Each row is a point. Each copy is the shape, with its points in the same order, turned, moved and blurred by noise. Some copies are also mirrored. Which?

Shape (6 x 3)
[[ 0.64  0.68 -0.59]
 [-1.29 -2.34  1.02]
 [ 2.25  0.56  0.25]
 [ 0.86  0.92 -0.69]
 [ 0.79 -0.80 -0.60]
 [-0.80 -2.95 -1.18]]
Copy 1 (6 x 3)
[[-0.06 -0.89 -0.27]
 [ 1.74  2.32 -1.49]
 [ 1.44 -1.99  0.18]
 [-0.23 -1.16 -0.23]
 [ 0.85 -0.57 -1.57]
 [ 0.80  1.42 -3.41]]
Copy 1 is: mirrored
Copy 2 (6 x 3)
[[-0.36  1.10 -0.34]
 [-1.18 -2.66  0.13]
 [-1.96  1.79 -0.73]
 [-0.31  1.54 -0.38]
 [-0.80  0.07 -1.23]
 [ 0.09 -2.65 -1.86]]
Copy 2 is: mirrored
Copy 3 (6 x 3)
[[-0.42 -1.36 -0.54]
 [-0.96  1.33  2.57]
 [-0.44 -2.99  0.44]
 [-0.22 -1.47 -0.72]
 [-1.38 -0.88  0.66]
 [-2.84  1.21  1.28]]
Copy 3 is: only turned
Copy 4 (6 x 3)
[[ 0.47  0.80 -0.30]
 [ 0.47 -2.67  1.54]
 [ 0.40  1.95  1.10]
 [ 0.42  1.10 -0.41]
 [ 1.34  0.07  0.65]
 [ 2.59 -2.40  0.73]]
Copy 4 is: only turned

Shape (9 x 6)
[[-0.97 -0.19 -0.07 -0.86  1.92  2.02]
 [-1.95 -1.94  2.50  1.35  0.33  1.57]
 [ 1.02  1.19 -0.37  0.65  0.75  0.00]
 [-0.25 -0.97 -0.59 -0.55  0.71  0.20]
 [ 0.43 -0.33  0.88 -1.51  0.38 -3.51]
 [-2.55 -1.31 -3.55  1.19 -0.65 -0.79]
 [ 1.78 -1.45 -0.11  0.76 -1.96  0.22]
 [ 1.43 -0.32  1.14  0.31 -0.42  1.39]
 [ 0.82  0.92 -1.51  0.06 -1.90  0.71]]
Copy 1 (9 x 6)
[[-1.43  1.21 -2.11  0.14  2.03  0.22]
 [-2.54 -0.30 -0.19 -1.75  2.41 -2.92]
 [ 1.18  1.27  0.43  0.50  0.55 -0.19]
 [-0.96 -0.27 -0.74  1.05  1.21 -0.01]
 [ 1.50 -3.23  0.61  0.63  1.70  0.94]
 [-3.34  0.65  2.65  2.22  0.36  1.09]
 [-0.47 -0.76  0.40  0.80 -1.54 -2.26]
 [ 0.31  0.07 -0.93 -0.42 -0.41 -2.17]
 [-0.23  0.90  0.61  0.32 -1.94  0.09]]
Copy 1 is: mirrored
Copy 2 (9 x 6)
[[ 1.11 -1.70  1.14  2.18  0.12  0.43]
 [-0.53 -1.45  1.05 -1.10  1.27  2.10]
 [ 0.26  0.06  0.77  1.05  0.47 -2.52]
 [-0.08 -0.96 -0.54  1.19 -0.77 -0.46]
 [-2.96  1.70 -1.27  1.69 -1.13 -1.17]
 [ 2.35 -0.24 -4.08  0.00 -0.09 -0.38]
 [-0.61 -1.22 -0.05 -1.69 -1.58 -2.13]
 [-0.51 -1.11  1.88 -0.54 -0.75 -1.48]
 [ 1.77  0.12  0.09 -0.48 -1.90 -2.49]]
Copy 2 is: mirrored
Copy 3 (9 x 6)
[[ 1.01  0.53 -0.56  1.80 -1.61 -1.35]
 [ 0.17  1.38  0.51  2.88  2.13  0.29]
 [ 0.22 -1.62  0.42 -0.69 -0.80 -0.74]
 [ 0.28  0.61 -0.34  0.03 -0.87  0.31]
 [ 1.29  0.36 -1.00 -3.33  1.49 -0.15]
 [ 1.47 -0.17 -0.74  0.33 -2.49  3.98]
 [-2.40 -0.83  0.31 -0.65  0.57  1.63]
 [-1.68 -1.11  0.26  0.51  0.42 -0.86]
 [-1.16 -2.35 -1.35 -0.24 -1.03  1.02]]
Copy 3 is: only turned

Shape (13 x 8)
[[ 0.23  3.25 -2.07  0.08  2.91 -1.64  2.47 -0.78]
 [ 1.17  1.26 -1.42  0.76  0.93 -0.41  2.69 -0.94]
 [ 0.87  0.14  0.84  2.08  0.09  0.98 -0.97  2.38]
 [-0.37  0.35  1.77  0.49 -1.14 -0.95 -1.32 -0.31]
 [-0.63  0.27  1.24  1.40  0.42  1.66  0.92  2.29]
 [-0.67 -0.70  1.62  1.80 -0.77 -1.15 -1.73  2.76]
 [-0.61 -1.79  1.11 -0.41  0.87 -0.29 -1.92  0.45]
 [ 0.84 -1.83  2.06  0.67  0.24 -1.97 -0.20  0.41]
 [-0.26 -1.51 -0.70  0.75 -1.04 -1.02 -1.05  0.23]
 [-1.39 -0.09  0.53  2.08  0.49  0.19  0.43  0.33]
 [ 1.39  2.49 -2.45 -0.11  2.14 -0.45  2.04 -0.39]
 [-0.65 -0.07  1.20 -0.19 -1.17  0.45  0.43  2.74]
 [ 1.33  2.43 -0.79  0.26  1.41  0.26  1.27 -1.16]]
Copy 1 (13 x 8)
[[ 0.53  2.16 -2.78  3.11  0.16  0.99 -1.00  3.35]
 [ 1.76  0.43 -1.10  1.83  1.25  0.00 -0.97  2.09]
 [ 0.10 -1.75 -1.03 -0.43  0.00 -1.44  2.69  0.36]
 [ 0.55  0.36  1.25  0.58 -1.99 -0.64  1.49 -0.47]
 [ 0.29 -0.66 -0.45 -1.55  0.50 -0.68  2.24  1.88]
 [-2.00 -0.88  0.88 -0.14 -1.01 -1.73  3.05 -0.15]
 [-1.23  0.20  0.16 -1.40 -1.65 -1.16 -0.17 -1.12]
 [-0.73 -1.29  1.39  0.25 -1.79 -1.88 -0.73  0.58]
 [-0.77  0.28  1.20  0.86  0.43 -1.46  0.31 -1.30]
 [-0.47 -0.28  0.46 -0.30  0.61  0.71  1.09  1.01]
 [ 1.44  1.60 -3.01  2.40  0.86 -0.05 -0.90  2.12]
 [-0.02  0.76  0.71 -1.23 -0.04 -2.34  2.27  1.32]
 [ 2.28  0.77 -2.13  1.37  0.00  0.53 -0.28  1.59]]
Copy 1 is: only turned
Copy 2 (13 x 8)
[[ 1.61  1.12 -0.48 -3.67 -0.05 -1.96 -3.23  1.97]
 [ 0.49 -0.45  0.44 -2.50 -0.98 -1.64 -1.36  1.02]
 [-1.29 -0.67 -1.12  2.38 -0.32  0.42 -0.95  1.51]
 [-0.14 -0.26 -0.04  0.27  1.70  2.42 -0.06  0.43]
 [-0.48  0.54 -1.55  1.82  0.05 -1.04  0.54  1.66]
 [-0.75 -0.01 -2.34  1.99 -0.07  3.02 -0.08  1.33]
 [-0.98  0.72 -1.85  0.77  1.10  1.63 -0.79 -1.67]
 [-0.04 -1.72 -2.12 -0.32  0.47  2.04  0.07 -0.88]
 [-1.29  0.46 -0.20 -0.12 -0.89  2.40 -0.59 -0.61]
 [-1.48  0.73 -1.33 -0.46  0.37  0.28  0.22  1.53]
 [ 1.23  0.44  0.43 -2.46 -0.82 -2.23 -3.26  1.07]
 [ 0.99  0.94 -0.92  2.08 -0.40  0.89  0.84  0.68]
 [ 0.54 -0.08  0.96 -1.63  0.65 -1.76 -2.38  1.05]]
Copy 2 is: only turned
Copy 3 (13 x 8)
[[ 0.76 -1.37 -2.72  3.98 -1.76  0.91 -0.32 -0.98]
 [ 1.23 -1.59 -2.79  1.38 -0.53  0.43 -0.40  0.58]
 [-0.07  2.03 -0.18  0.16  2.89  0.37 -0.36  0.94]
 [ 0.33  0.60  1.97 -0.43  0.16 -1.25 -0.60  0.29]
 [-1.85  0.72 -0.89  0.21  2.28  0.23  0.79  0.79]
 [-0.11  3.05  1.34  0.35  2.00 -1.86  0.52  1.10]
 [ 0.67  2.33  0.85 -1.30  0.15 -0.41  1.44 -1.03]
 [ 1.98  0.96  1.17 -0.36  0.49 -1.08  2.04  1.14]
 [ 1.35  1.94 -0.56 -1.10  0.05 -2.00 -0.28  0.25]
 [-0.38  0.05 -0.80  0.32  1.68 -1.46  0.51 -0.57]
 [ 1.09 -0.66 -3.12  2.56 -1.29  1.70 -0.88 -0.25]
 [-1.87  1.82 -0.10 -0.36  0.59 -0.38  0.59  1.98]
 [ 0.79 -1.36 -1.53  1.50 -0.43  1.59 -1.19 -0.33]]
Copy 3 is: only turned
Copy 4 (13 x 8)
[[-1.54 -0.89  2.80 -0.66 -3.88 -2.57  1.70 -0.72]
 [-0.37  0.41  2.45 -0.36 -1.56 -1.83  2.12  0.65]
 [ 0.39 -2.00  0.01  2.49  0.43 -0.75  0.06  2.45]
 [ 0.62 -0.77 -1.54 -0.72  0.10 -1.41 -1.41  1.48]
 [ 0.66 -1.53 -0.09  1.72 -1.31  0.85  0.74  2.79]
 [ 0.58 -1.75 -2.87  2.29 -0.14 -1.62 -0.67  2.23]
 [ 0.38  0.04 -1.64  1.97  0.03 -0.35 -1.74 -0.29]
 [ 0.96  1.16 -0.94  1.72 -0.60 -2.34 -1.63  1.57]
 [ 0.02  0.22 -1.76  0.92  0.89 -1.56  0.68  0.19]
 [ 1.58 -1.00 -0.62  0.79 -1.38 -0.42  1.01  0.93]
 [-2.06 -0.66  3.21  0.03 -2.23 -2.10  1.98 -0.13]
 [-0.76 -0.62 -1.61  1.35 -0.83  0.41  0.18  3.08]
 [-0.62 -0.91  2.88 -0.70 -1.36 -1.42  0.85  0.44]]
Copy 4 is: mirrored
